Every row gives one point. Each copy is the shape, with its points in the same order, stretched, turned, moved and blurred by noise. Say if it was mirrored as well.

Shape (8 x 3):
0; -13; 52
16; -42; 52
30; -41; 42
-9; 7; -27
46; -41; -48
-6; 9; 10
4; 12; -12
-12; -21; 1
Copy 1, 8 rows:
-46; 7; -59
-55; -22; -80
-65; -34; -64
8; -3; 23
-21; -77; 17
-19; 11; -8
-15; -1; 19
3; -11; -29
Copy 1 is: only turned
Copy 2:
-31; 29; -20
-25; 12; -54
-22; -3; -59
39; 4; 15
66; -64; -59
4; 25; 12
24; 4; 15
18; 12; -28
Copy 2 is: only turned

Shape:
61; -51; -19; -24
-21; 21; 26; 19
-13; -5; 39; -7
20; 19; 57; 7
14; 8; 30; -6
-2; 6; -39; -46
-3; -54; -19; 2
-9; 15; 60; 12
52; -34; -33; 2
Copy 1:
62; -29; 21; -95
-28; -2; -11; 20
-12; -5; -27; -6
-17; -41; -12; -8
-4; -29; -11; -11
48; 16; -6; 10
28; 11; 3; -60
-28; -24; -18; 3
50; -21; 32; -78
Copy 1 is: mirrored
Copy 2:
58; -11; 82; -1
-11; -5; -28; -38
25; 5; -28; -38
16; 12; -19; -83
19; 10; -3; -49
5; 37; 28; 20
38; -35; 38; 26
10; 2; -42; -70
29; -26; 84; 2
Copy 2 is: only turned
Copy 3:
54; -68; -34; -3
-31; 11; 10; -12
-8; -7; 29; -35
-41; -48; 31; -14
-13; -27; 19; -6
46; 7; 17; 29
35; 8; -40; -34
-38; -17; 36; -32
36; -50; -49; 12
Copy 3 is: only turned

Shape, 12 rows:
-18; 18; -3; -10; 5; 10
-9; 10; 19; 15; -6; 15
-18; 8; -14; 12; -10; -25
-25; 16; -22; 4; 14; -3
15; 11; -3; 16; 5; 4
10; -95; -16; 13; 6; 9
6; -2; -19; 18; -6; -4
-26; 3; -20; 17; -28; -1
-24; 7; -14; -17; -1; -9
9; 15; 38; 1; 4; -8
59; -6; -16; -18; 7; 8
6; 8; -17; 15; -14; -31
Copy 1 (12 x 6):
-15; -2; -11; -3; -3; -20
-16; 13; -9; 26; -8; 5
21; -9; 14; 10; -35; -8
11; -13; -5; 11; -15; -32
9; 8; 6; 18; 18; 4
67; 51; -45; -20; -10; 10
27; 12; 14; 11; -6; -5
4; 20; 14; 8; -47; -21
4; -9; -7; -15; -22; -15
-18; -11; 0; 16; 9; 35
9; 20; 11; -34; 63; 22
27; -8; 27; 2; -16; 9
Copy 1 is: only turned
Copy 2:
17; 2; 26; -12; 4; 2
38; -18; 7; 0; 6; 22
-29; -12; 33; -19; 16; 31
-8; 12; 45; -1; 10; 6
-1; 14; -7; 10; 3; 21
-26; -9; -6; 47; 87; -59
-21; 14; 11; 0; 28; 22
-2; -18; 35; -25; 52; 31
-8; -10; 34; -26; 12; 1
22; -26; -15; -3; -39; 18
-21; 44; -60; 1; 0; -2
-46; -2; 7; -14; 13; 42
Copy 2 is: only turned
